Every row gives one point. Each copy is the shape, with its points in the same order, turned, moved and blurred by noise. Say if it was mirrored as well.

Shape (7 x 2):
[[83,427],
[-127,-125],
[-41,-95],
[117,-133],
[83,468],
[-141,-152],
[35,56]]
Copy 1:
[[370,161],
[-205,80],
[-134,12],
[-83,-132],
[438,188],
[-241,81],
[47,29]]
Copy 1 is: only turned
Copy 2, 7 rows:
[[255,352],
[-157,-83],
[-67,-96],
[58,-191],
[251,377],
[-175,-104],
[62,14]]
Copy 2 is: only turned
Copy 3 (7 x 2):
[[519,64],
[-80,64],
[-40,-13],
[6,-182],
[548,100],
[-109,58],
[136,-12]]
Copy 3 is: only turned

Shape:
[[460,-114,44],
[-218,-134,7],
[-84,-129,-148],
[-19,38,-62],
[294,-390,-8],
[-292,-41,157],
[-292,63,247],
[-101,-73,-45]]
Copy 1:
[[47,166,-348],
[209,-118,232],
[212,96,188],
[20,68,159],
[362,94,-250],
[96,-279,285],
[-23,-326,275],
[132,1,188]]
Copy 1 is: mirrored
Copy 2, 8 rows:
[[12,-340,-328],
[355,42,182],
[345,15,-30],
[143,95,10],
[327,-352,-236],
[185,17,353],
[112,43,403],
[253,59,51]]
Copy 2 is: mirrored
Copy 3, 8 rows:
[[293,-297,-261],
[-107,165,24],
[-103,115,-186],
[-188,-56,-114],
[362,56,-302],
[-122,129,234],
[-139,42,281],
[-100,72,-69]]
Copy 3 is: mirrored

Shape, 8 rows:
[[221,73,-58],
[-144,-82,-267],
[-17,-213,-110],
[-385,-40,89],
[198,152,-64],
[-61,-122,-235],
[-94,399,329],
[82,259,254]]
Copy 1, 8 rows:
[[232,73,32],
[203,-136,-354],
[122,-248,-126],
[-270,-134,-359],
[143,158,-37],
[153,-168,-233],
[-254,416,-95],
[-120,332,40]]
Copy 1 is: only turned
Copy 2, 8 rows:
[[218,-127,103],
[4,201,-93],
[-7,-50,-165],
[-357,86,57],
[211,-84,198],
[27,119,-132],
[-173,-137,560],
[-35,-206,387]]
Copy 2 is: only turned
Copy 3:
[[199,76,59],
[-250,14,84],
[-92,-151,137],
[-246,-222,-278],
[180,133,-5],
[-173,-19,125],
[214,15,-536],
[290,-4,-315]]
Copy 3 is: mirrored
Copy 4, 8 rows:
[[-121,-155,-8],
[-3,120,-359],
[109,-66,-281],
[293,280,-125],
[-162,-104,18],
[15,28,-342],
[57,212,408],
[26,18,314]]
Copy 4 is: mirrored

Shape (8 x 4):
[[-323,156,158,-426],
[56,38,-48,75],
[100,180,-280,-312],
[-99,129,-43,-22],
[-341,10,-89,183],
[110,-174,237,148],
[-91,-300,-138,-111],
[-182,-180,337,-53]]
Copy 1, 8 rows:
[[-587,-107,-134,80],
[60,102,-71,28],
[-275,313,-314,5],
[-101,51,-70,127],
[-91,94,313,59],
[197,-208,-90,-117],
[-122,140,22,-357],
[-161,-344,11,-137]]
Copy 1 is: mirrored
Copy 2, 8 rows:
[[207,105,-312,-564],
[-58,-62,14,-71],
[42,405,60,-183],
[-100,1,-113,-181],
[-217,-85,-380,-52],
[80,-396,64,-40],
[243,21,-213,132],
[204,-331,-240,-231]]
Copy 2 is: only turned
Copy 3:
[[-278,204,355,234],
[47,-84,-140,-71],
[-114,354,-6,-253],
[-133,-61,60,-60],
[-308,-235,-139,102],
[282,-218,-88,201],
[-46,176,-305,230],
[45,-87,66,389]]
Copy 3 is: mirrored

Shape (10 x 6):
[[313,-539,169,91,-99,-174],
[7,214,356,-79,235,230],
[-73,-102,17,-114,123,-157],
[285,122,110,-339,-35,-54],
[-130,293,149,-255,-68,-171],
[258,214,-281,-91,83,202],
[-235,-188,-96,154,175,31],
[-221,18,-115,315,321,-163],
[-102,12,301,338,-14,52],
[-8,126,-111,-89,38,-48]]
Copy 1, 10 rows:
[[155,-564,31,-96,289,-239],
[-229,226,339,-187,56,10],
[-58,-222,-4,-119,-53,175],
[114,-28,106,-433,-192,-118],
[131,35,240,-219,-282,267],
[39,273,-276,-221,-93,-121],
[-168,-129,-117,206,95,193],
[-94,-19,-149,75,250,455],
[88,33,286,156,286,107],
[62,39,-79,-126,-116,138]]
Copy 1 is: mirrored
Copy 2, 10 rows:
[[147,142,71,-44,-329,588],
[-311,-60,-129,-381,257,41],
[-160,242,-241,-40,-128,123],
[58,415,-10,-365,69,116],
[-277,431,-125,-102,281,47],
[264,72,-45,-213,67,-269],
[-172,-47,-255,133,-205,14],
[-102,-66,-522,192,-11,27],
[-242,-123,-88,82,158,330],
[-11,236,-133,-27,76,-100]]
Copy 2 is: mirrored
Copy 3 (10 x 6):
[[-58,-357,-380,-43,61,-323],
[29,340,-7,85,165,351],
[-95,35,24,-242,27,-51],
[144,51,-125,-123,-280,232],
[220,189,247,-175,-183,50],
[-398,138,-80,-5,-321,273],
[-391,41,155,-161,159,-138],
[-411,366,91,-175,123,-299],
[-89,217,49,288,207,-164],
[-207,159,104,-182,-170,91]]
Copy 3 is: only turned
Copy 4, 10 rows:
[[-59,-194,-97,230,659,265],
[317,105,71,-205,-68,297],
[-135,9,-39,-124,214,11],
[217,166,-356,-191,267,102],
[188,25,-136,-282,14,-223],
[-6,312,-419,83,-129,205],
[-302,-86,111,72,-12,133],
[-266,157,308,112,-26,-69],
[173,-159,272,200,3,130],
[-36,108,-221,-49,-5,-18]]
Copy 4 is: only turned
